Each row is a point. The last column is the point's height on a tilted bowl or saddle (a function of degree 2), plus a little noise. Count its main directions that bend up, bend down and stay straight.
In the rows, zero is written as 128.

Points (17 x 4):
[[ 52 127  74  76]
 [121 144 151 122]
 [109 140 169 108]
 [139 131  69  90]
 [100 130 151 120]
 [142  71 119 100]
 [148  76 103  96]
 [ 89 126 180  91]
 [ 92 116 155 114]
 [136 161 130 122]
 [ 82 131 129 122]
 [126 123  92 115]
 [104 115 139 124]
 [135 111 158 114]
 [184  96 197  47]
 [ 43 121 179  64]
 [111  84 123 113]]
Directions: 0 up, 3 down, 0 straight

Points (18 x 4):
[[ 91 151 185 143]
 [116 199 133 155]
 [111 191 149 144]
 [146  96 177 117]
 [120 112 119  68]
 [ 67 125 163 135]
 [107 102 131  76]
 [143 125 193 130]
 [173  84 127 128]
 [ 64 156  87 178]
 [ 95  83 138 105]
 [138  95  76 143]
 [ 84 147 142 100]
 [149 112 142  75]
 [154  63 158 148]
 [173 113  95 132]
 [136 145 135  71]
 [ 97 129 146  78]]
Directions: 3 up, 0 down, 0 straight

Points (25 x 5):
[[ 88  79 124 128  99]
 [111 145 132 120 126]
 [110 121 125 143 122]
 [106  92  92 204  65]
 [104 140 155  87 112]
 [199 117 161 130  87]
 [146 138 113 188  98]
 [188 153  93  95  95]
 [ 99  74 180 130  80]
 [155  93 108 165  99]
 [133 143  82 116 114]
 [104  88 193 113  81]
 [203  98 116  89  80]
 [ 96 115 165 150 105]
 [ 46 141 151 103  81]
 [ 99 117  58  79  82]
 [147  73 187 156  71]
 [121 132 163 126 119]
 [149 146  95 111 118]
 [191 179  79 140  75]
 [159 154  92 122 112]
 [114 127 111  93 121]
 [161 155 108  81 109]
 [148 165 135 128 120]
 [123 132 154  90 117]]
Directions: 0 up, 4 down, 0 straight

Points (25 x 5):
[[173 108 107 126 145]
 [138 158  75 138 158]
 [174 161 114  91 161]
 [ 99  76 152  99 157]
 [117 149  94 150 149]
 [121 149 138 146 140]
 [100 145 120 125 141]
 [117 126 103  82 153]
 [184 121 166 194 185]
 [114 123 192  75 162]
 [165 191  96 156 179]
 [137  91 111 123 142]
 [ 96 134 103 131 145]
 [ 78 175 107 108 170]
 [119 138 190 128 148]
 [126 133 122 149 138]
 [166 102 140  85 151]
 [  7 123 139 125 211]
 [ 67 180 153 166 184]
 [153 179 172 146 163]
 [155 168  90 130 158]
 [ 83 114 133 142 147]
 [157 165 152 134 148]
 [102 136 151 125 139]
 [168 167 119 113 154]]
Directions: 4 up, 0 down, 0 straight

Points (24 x 5):
[[111  44 105  80 101]
 [ 99 111 117 144 151]
 [ 81  76 178 158 143]
 [163 104 139 109 133]
 [145 115 163 117 160]
 [123 108 135  88 122]
 [108 129 169 125 176]
 [143 123 125  64  61]
 [ 80 122 116  71  90]
 [193  83 139 100 119]
 [135 188 128 160 127]
 [ 98 132 183  90 207]
 [122  37 196 110 208]
 [166 171 175 149 144]
 [157  99 115 156 137]
 [142 111 144 152 129]
 [132 103 207 149 182]
 [ 98  48 139  82 127]
 [138  81 141 157 122]
 [175 119 112 178 114]
 [119 124 118 146 145]
 [147 115 118 114 136]
 [142 109 115  99 121]
 [ 89 150 125 102 141]]
Directions: 1 up, 1 down, 2 straight

Points (44 x 7):
[[ 83 181 164 164  56 149  50]
 [136 127 133 119 132 166 125]
 [104  91 142 101 102 155 126]
 [ 80 139 141 139 111  99  94]
 [106 117 117 120 121 136 127]
 [ 60 136 136 127  68 134  68]
 [185 142 147 128 118 103 117]
 [105 131 131 120 151 176 132]
 [142 111 164  56 151 159 122]
 [106 110 124 194 136 158 109]
 [172 146  88 147 131  91 131]
 [131 108 161 117  66 137 126]
 [ 70 130 161 164 112 108  76]
 [151 106 129 109 161 113 126]
 [151  74 134 136  97 153 121]
 [126 129 144 141  91 186 109]
 [127 145 149 128 104 172 118]
 [ 82 121  97 115  92 127 106]
 [ 99 145 177 134 155 143 137]
 [ 81 129  96 180 112 112 101]
 [ 84 145 142 144  76 143  92]
 [ 66 126 135 122 141 117  97]
 [ 90  96 158 160  94 149 100]
 [140 111 177 133 144 199 113]
 [196 104 136 131 182 162  66]
 [209  92 141 104 152 177  36]
 [106  97 122 112 193 125 128]
 [110 141 159 161 145 124 124]
 [222 154  80  96 122 108  57]
 [150  22 160 122  69 150 129]
 [107 120 171 120 160  72 144]
 [133 131 196 144 159 180 126]
 [121 128  96  81 135 142 117]
 [114 130 127 106 188  87 125]
 [190 165 126 161 193 148  77]
 [138 119 207 183 135 154 103]
 [192 126 137 112 180 171  63]
 [ 76 136 105 130  81 122  95]
 [163 172  88 123 130 161 118]
 [137 148 127 172 155 101 130]
 [ 54 167  93 131  68 130  71]
 [ 67 190  88 127 131 180 129]
 [160 155 142 183 104  88 109]
 [155 126 207  59 148 154 158]]
Directions: 1 up, 2 down, 3 straight

Points (44 x 7):
[[110 195 124 129 186 150 174]
 [149 110 123 140 128 128 126]
 [ 60 150 114 127 130 193 161]
 [172 106 121 130 185  96 161]
 [ 80  92 136  96 157  48 173]
 [ 96 105 176 156 139 163 147]
 [178 187  82 174 131 182 200]
 [128 142 161 122 133  91 131]
 [129 160 141 145 154 108 136]
 [ 79 149 170  72 123 153 149]
 [186  89 181 128 167 106 171]
 [ 86 123 104 124 131 124 122]
 [135 152 105 128 123 145 123]
 [ 85  80 111 122 119 104 138]
 [159 152 101 142 117 121 133]
 [ 70  78 142 188 114 191 195]
 [ 98 121  75 121  67 100 148]
 [108 128 170 111 136 116 125]
 [109 101  91 108 128  98 131]
 [106 124 170 136 190  69 171]
 [ 99  95 133 154  84 141 139]
 [129 164 196 157  82 147 154]
 [ 96 166 102 138 179 161 159]
 [102 164 129  94 158 200 165]
 [111 120  86 157 122  88 141]
 [124  63 157 103 163 161 149]
 [118  89  99 114 139 155 131]
 [133 102  95 116 105 160 133]
 [151 167 145 192 121 151 164]
 [218 153  94 185 182 153 235]
 [142 157 111 158 141 158 142]
 [153 147 146  51  81  83 175]
 [111 176 178 150 181 159 176]
 [ 80 145 172 116 136  90 145]
 [147 157 197 128 104 135 143]
 [ 99  92 119 122 131 123 124]
 [101 192  94 150 169  86 175]
 [117 147 110 117 109 169 127]
 [ 71 197 122 127 137 107 160]
 [144  92 142 106 125  85 140]
 [ 54 203 116 118  93 126 171]
 [134 170 119 101 125 176 140]
 [143 157 108 155 104 112 133]
 [ 86  88 146 104 215 162 171]]
Directions: 6 up, 0 down, 0 straight

Points (42 x 7):
[[155 119 175 144 114 172 140]
 [139 143 135 137 100  76 141]
 [ 43  82 116 169  77 153 130]
 [134 128 159 114  53 111 183]
 [119  32 158 106 110 104 216]
 [152 118 150 157  71 200 194]
 [ 35 158 178  44 182 148 232]
 [110 127  81  84 100 148 113]
 [139 139  86  90 145 142 106]
 [142 186 139 121 101 165 155]
 [ 87 134 112 126 151 100 109]
 [139 132 126  77 109 140 118]
 [119 165 163 153  76  80 182]
 [177 105 164  88 128 105 140]
 [161 167  22  68  88 121 150]
 [118 167 171  90 199 186 197]
 [143 136 135 151  85 187 157]
 [133 145 147 139  88 157 134]
 [153 122 107  88 138 172 129]
 [118  97 168 129 106 134 133]
 [138  98 156 138 190  73 146]
 [127 120  64 145 130 114 122]
 [119 175 130 148 133 118 115]
 [ 58 140  99 137 116 168 102]
 [130 138 118  93 175  78 125]
 [113 120 104 144 125 136 100]
 [ 78 115 157 120 126 140 112]
 [153 168 140 182 143 148 117]
 [119 134 115  96 136 146 104]
 [ 98 100 198 120 105 119 164]
 [136 111 151 109 120 128 118]
 [129 118 120 136 167 159 106]
 [139  95 128 181 145 161 105]
 [139  98 104 162 125 128 113]
 [125 125 108 139 129 116 100]
 [114 126  78 121 116  81 122]
 [119 114 197 141  70 166 184]
 [151 105 141 180 150  85 120]
 [204  93 181 168 166 173 126]
 [ 46 151 168 176 167 123 124]
 [166 118 121 145  70 129 162]
 [174 184 113 108 180 105 128]]
Directions: 4 up, 0 down, 2 straight

Points (69 x 9):
[[144 189 129 112 140 164 153 105 155]
 [107 111 111 196 144 159 148 169 161]
 [ 97  79 131 149 153 134 124 172 144]
 [ 76 121 166 101  71 148 106 123 169]
 [142 142  88 138  97 129 157 139 153]
 [121 129 175 122  30 125 144  51 209]
 [ 83  98 146  89 138 144  65  99 158]
 [149 189 122 128  92 203 156 109 191]
 [150 172 141  88 141 133 140 141 151]
 [104 127 158  91 161 128 125  80 140]
 [126 137 120 123 100 153 136 141 145]
 [120 132 148 137  98 140 106 129 144]
 [124  84  80 125 136 116 148 172 148]
 [161 158  96 116 230 174 161 152 195]
 [170 141 114 192 141 167 108 139 173]
 [138 160 142 124 113  41 171 138 179]
 [148  74  88 164 102 168 110 139 157]
 [ 66 112 111 151  98 123 114 153 153]
 [166  99 136 116 107 104  69 133 162]
 [128 156 139 135 112 164 100 110 146]
 [120 144 136 152 159  81 129 152 153]
 [154  83 128 249 159 119 141 134 192]
 [ 57 157 128 102  97  98 115  80 165]
 [102 146  87 147 121 104 144 167 152]
 [139 124  88 109  89 153 102 138 157]
 [131 139 137  89 121 141  90  95 140]
 [131 178 109 102 107 153 146  67 156]
 [ 75 117 145  85  66 108 112 132 171]
 [ 67 151 190  39 148 166 140 142 194]
 [125 100 176 104 100 158 126 170 154]
 [124 136 175 110 116 109 117 169 146]
 [115 155 127 152 141 148 145  92 143]
 [149  71 163 139 158 187 148 169 153]
 [ 70 128  94 142 136 187 205  33 199]
 [112  97 156 106 143 134 150 150 138]
 [125 142 127 146 133 107 126 124 138]
 [ 72 100 112 145 127 194 122 130 162]
 [134 150 108  95 184 116 167  76 149]
 [176  99 150 131 135 119 120 168 153]
 [158 147 169 155  73 103  86 104 167]
 [170 102 100 123 140 159 158 107 135]
 [127 197 191 169  77  83 132 120 174]
 [159 142 190 134  98 102 108 174 163]
 [163 143 104 123  96  73  87  95 162]
 [100 182 140 130 153 119 122  96 140]
 [103 100 162 152 164 189 120 129 155]
 [157  92 117  66 132 162 100 113 152]
 [141 156 119 131  85 126 125 129 149]
 [122 139 116 112 141  94 137  97 140]
 [153 146 172  83 149 120 133 147 155]
 [136 123 127 125 125 169 143 122 140]
 [ 87  89 128 148 134  71 106 118 159]
 [136  90  77 142 107 143 133 126 145]
 [139 127 162 153 103 139  62 123 159]
 [137 146 139 142  71 125 118  85 158]
 [ 82 129 115 126 156 138 109  44 142]
 [123  87 114 106  88 125 123 125 150]
 [108 128 102 140 120 102  80  85 146]
 [148 130  97 118 120 137 121 139 142]
 [ 69 122 118  89 145  84 157  83 168]
 [134 152 112 116 148 122 117 165 146]
 [126 143 161 108 131  95 185 157 155]
 [ 65 188  86 152 134 162 183 178 187]
 [ 99  90 145 158  51 127 103 197 170]
 [116  95 131 111 129 126  95 195 155]
 [ 72 114 123 172  86 164 140 150 163]
 [117 112 168 115 153 130  79 120 145]
 [173 148 106 136 134 167 180 113 158]
 [166  91  98 182 185 143 120 135 157]]
Directions: 6 up, 0 down, 2 straight

Points (76 x 9):
[[130 135 161  81 162  99  82  65  97]
 [184 132 106 115 115 207 153  95 126]
 [152  75 144  83 142 122 161  97  98]
 [106  63 122 118 104  48 121 120 146]
 [139 136 148 177  85 137 149 129 142]
 [190  88 118 173 188  79 144 103  98]
 [ 80  90 177 158 129 183  97  87 149]
 [ 50 130 152  91 130 175 172 150  99]
 [167 103 129 138  65 141 135 181 154]
 [ 90 212 131 140 121 111 120  75 175]
 [194 131 146 125 126 153  54  99 107]
 [121 111 184 117 105 153 147 128 165]
 [157 134  96 165 141  90  89 111 132]
 [139 104  68  95 182  96 164 124 159]
 [120 144 136 116 142 115 106  96 142]
 [120 157 107 136 167  90 162 156 146]
 [131 131  66  83 106  63 109 127 180]
 [112 101 130 113 178 100 148  61 107]
 [ 90 173 104 159  81  83 129 119 159]
 [111  71 197 185 159 205  58 171 138]
 [ 89 125 173 125 160 159 143  98 154]
 [156 171 102 120 122 195 101 144 116]
 [154 146 114 138  93 139 134 131 152]
 [137 102 180 131 125 168 135 112 164]
 [ 71 139 134  97 134 175 160 130 117]
 [137 129 121 144 100 173 159 105 141]
 [156 117  93 184 147  65 135  82  76]
 [ 74  81 110 105 144 131 150 103 140]
 [196 139 139 135 134 162 156 164 139]
 [140  99 145 163  82 190 175 113 159]
 [103 102 108 156  98 139 191 135 150]
 [166  69  78 123 162 113 114 108 186]
 [145 150 125 101 155 107  74 144 158]
 [131  76  39 101 149 146 119 140 227]
 [104 163 188  85 112 181 145 133 135]
 [159 165 105 131 102 171  96 114 121]
 [133 178  74 132 123 126 136 127 173]
 [163 102 173  90 107  82 101  97 119]
 [119 131 100 121  80 126 117 108 142]
 [146 153 133  88  78 188  96  99  93]
 [128 171 103 121 197  59 111 116 186]
 [ 68 157 130 147 179  56  99 137 158]
 [118  80 109 211 137 145  54 102  81]
 [ 93  93 134 157 161  97 109 129 169]
 [144 128 162 121 115 135  66 153 140]
 [ 68  74 180 179  99  87 124 134 207]
 [132 137  31  63 113 120 106  87 151]
 [137 107 148 148 117 141 171 127 153]
 [173 159 114 169 108 124 125 139 130]
 [ 96  75 100 109 128 119 120 124 169]
 [126 124  82  84 110 116  85 146 165]
 [149  97 176 225  91 142 141  64  73]
 [ 90  35 122 162 128 150 157 104 211]
 [ 96 106  85 103 117 116  65 116 145]
 [127 122 145 126 167 139 150 112 150]
 [172  77 143 116 119  99 117 142 159]
 [141  41  80 179 132 110 149 121 176]
 [148 188 110 105 126  81  99  97 187]
 [148  62  93 128 119 111 173 147 156]
 [125 131 148 169  75 155 119 119 140]
 [153 140 107 106 181 134 120  99 150]
 [ 91 125 100 158 110 102 109 158 154]
 [126 131 132 169  76  99 126 176 138]
 [117 135 185 142 117 190 137 183 126]
 [ 91  28 175  92 120 140 127 100 157]
 [114 162  94 132 154 147 124 142 143]
 [134 119 122 162  78 168 133 110 132]
 [121 106  70 109 104 123  95 130 174]
 [102 109 175  95 118 169 108  72  95]
 [119 112  97 134  94 116  35 136 142]
 [ 40  95 163 119 118 133 114 173 142]
 [154 137  93  77 108 107 124  97 137]
 [150  52 146 105  96 147  80  54  73]
 [131 140 135 125 120  85 143 132 155]
 [121 160 146 145 113 128 102  88 133]
 [228 127 186 156  79 112 115 122 134]]
Directions: 2 up, 3 down, 3 straight

Points (64 x 9):
[[113 101 139  75 169 162 123 123 107]
 [173  94  71  80 165 133 120 139  99]
 [ 65  73 189 135 142  99  84 118  59]
 [125 132 119 166 138  78 152 139 107]
 [148 154  79 111  96 158  93 182 101]
 [ 39 150 127  86 160 101 107 101  81]
 [170  89  67 154 126 150 119 101  93]
 [144 120 113 115 128 132 118 113 126]
 [136 128 133 103 105 134  99 170 120]
 [ 82  79 123 187  62 175 164 125  70]
 [120  94 134 141 152 115 166 129 105]
 [167  84  86 148  62 110 107 116 103]
 [ 92 133 120 189  85  60 164 176  60]
 [ 98 106 137 101 128 156 157 177 102]
 [135 147 134 210 118 111 115 101  92]
 [182 197 136 149 183 101 158 131 114]
 [103  77  93 148 152 123  92 126  95]
 [124 136  91 123  61 119 149 132 103]
 [215 150 169 152 143 147 168 114  92]
 [159 132 141 142 170  60  61  90 111]
 [148  56 129 123  86 122 226 130  77]
 [136  93 166  99  74 164  95 150  92]
 [ 48 131 174 115 105 183  93 179  80]
 [141 125 118 180 126 151 125  96 106]
 [135 114 151 103 153 117 110  58 121]
 [174 108 108 128  94  94 170 121 116]
 [139 115  99 120 133 115 117 180 120]
 [116 138 117 131  93 151 123  66 122]
 [113 121 121 150  59 132  99 140 101]
 [ 38 108 110 177  80 164 179 109  63]
 [118 157 137 125 110 160 190 165  89]
 [126 102 137 144 102 169 149 107 109]
 [138 171 134 127 143 155 111 101 131]
 [169 139 145 118 147 115 100 100 131]
 [113 184 141 146 136  88 123  93 123]
 [106 145  75 123 169  97 146 218  94]
 [122 113  49 171 108 164  84  84  86]
 [111 134 174 150 127  79 118 113 113]
 [104  97 129  70  82 124 134 126 106]
 [203 110 155 159 109 156 128 120  89]
 [ 74 104 178  81 170 198 116  99  82]
 [131 176  79 125 161  75 104 136 110]
 [129 186  89  88 135 107 168 163 107]
 [117 138 133 109  97 151 120 113 121]
 [114 181 164 169 127  68 104  73 112]
 [143  90  88 162 134 162 101 137  98]
 [ 89 127  89 111 169 105 142 106 107]
 [182 128 211 142 112  92 138 161  97]
 [ 95 137 172 110 110 188 100  91 111]
 [ 54 112 190 140 119 110 163  96  66]
 [154 105 122 105  86 106 130 141 119]
 [114  85  94 206 115 111 105 130  82]
 [181 115 180 118 118 130 199 150  81]
 [ 96 150  81  79 150 183 118 110 108]
 [122 176 119 181 105  98 128 158  91]
 [ 83 108 112 136  58 101 122 160  91]
 [108 103 145  98  79 106 174 124 103]
 [202 177 125 101 124 130  90 107 118]
 [ 88 138  84  67 129 153 195 116 103]
 [143  71 189 121 143 179 107 109  82]
 [128 105 124 169 194 187 154 110  74]
 [132  64 203 166 115 139 140 149  60]
 [162 119 142 161 132 162 109 144 107]
 [142 187 153 118 115 134 146 173 111]]
Directions: 0 up, 5 down, 3 straight

Points (68 x 9):
[[165 199 160 134  94  65 130 155 196]
 [114 176 166 172 149 140 136 139 122]
 [120  90 134 129 164  94  65 128 139]
 [123 163 143 149 116 147 136 113 106]
 [131 200 162  91 135 162 114  92 125]
 [115 119 122 152 112 147 181 140 104]
 [107 111 150 131  77 185 119 130  99]
 [104  95  88 174 179 117 166  59 150]
 [116 204 162 118  66 135 164 127 106]
 [138 120 108 194 154 183 101 128 130]
 [114 142  94 119 145 123 101 108 136]
 [195 155 113 168 133 151  56 155 160]
 [111 151 126 137 120 103 157 100 105]
 [118 132 188 140 162 117 125  57 107]
 [111 143 131  96  58 157 173 123  90]
 [146 126 133 101 144  78 127 110 154]
 [116 111  58 155 110  84 130 176 167]
 [ 66  84 115 124 123 122 132 106 120]
 [133 141 183  94 244 181 114 146 165]
 [100  84  87 156 110 157 142 130 135]
 [103 135 100  96 181 105 179  84 134]
 [131  48 137 155 158 121 111 124 107]
 [148 108 114  94 130 140  95  48 138]
 [132 138 137 140  97 207  88 150 153]
 [170  90 167  93  99 150 136 148 121]
 [103 129 160 101 111 117 122  82  98]
 [115 131  91  99 131 155 140 154 162]
 [142 208  67  73 108 165 121 107 142]
 [141 131 113 199  86 133 198  90  75]
 [126 129  86 107  86 145 145 209 172]
 [127 119 142  41 126 172  94 115 158]
 [ 90 111  74 118 181 154 149 178 166]
 [141 104  81  92 107 148 126 127 186]
 [173 140 159  84  89 159 118 107 131]
 [154 135 117 106  65 183  82 155 163]
 [213 132 133  69 107 176 115 126 198]
 [181  89 188 107  58 188 104 125  90]
 [108  43 213  84  99 135 131 173  61]
 [179  63 121 215 113 143  81 158  72]
 [139 194 135 150 144 123 118 140 133]
 [ 90 119  79 136 158 126 173 139 151]
 [106 100 151  89 150 123 163 116 116]
 [155  92 163 116 159 106 154 119 128]
 [172 143 129 191  97 121  71 124 146]
 [117 148 152 111 111  29 143 159 190]
 [160 168 160 146  96  51 165  94 153]
 [191 136 157 148 145 111 167  79 113]
 [136 138 101  69 135 117 194 119 184]
 [ 78 182 128 148 173 134  77  76 122]
 [ 62 121 119 131 139 118 138 130 104]
 [150 136 189 170 103 186 112 119 128]
 [163 119 136 121 118 140 165 133 133]
 [172 125 185  93 112  92 170 148 166]
 [135 165 161 102 159  51 119 140 178]
 [152 100 119 118 134  81  92 143 154]
 [154 121  88 135 103 116 124  78 145]
 [133 132  81 134 215 128 150 142 165]
 [158 104 112  93 134 166  89 125 170]
 [114 171 129 103 107 154 119 110 112]
 [110 121 158 119  93 151 108 144 112]
 [ 66 103 174  95 111 198 113  90  93]
 [128  98 154 156  59 131 180 144  66]
 [ 72 114 150 115 160 121  90 115 119]
 [ 57 121  99 136 142 147 155  97 105]
 [107  92 131 153  84 145 119 182  89]
 [118  82  81  89 139 156 184 131 219]
 [147 154 150 143 182 157 113 114 135]
 [100 140 124 154 121  79 114 120 132]]
Directions: 3 up, 2 down, 3 straight
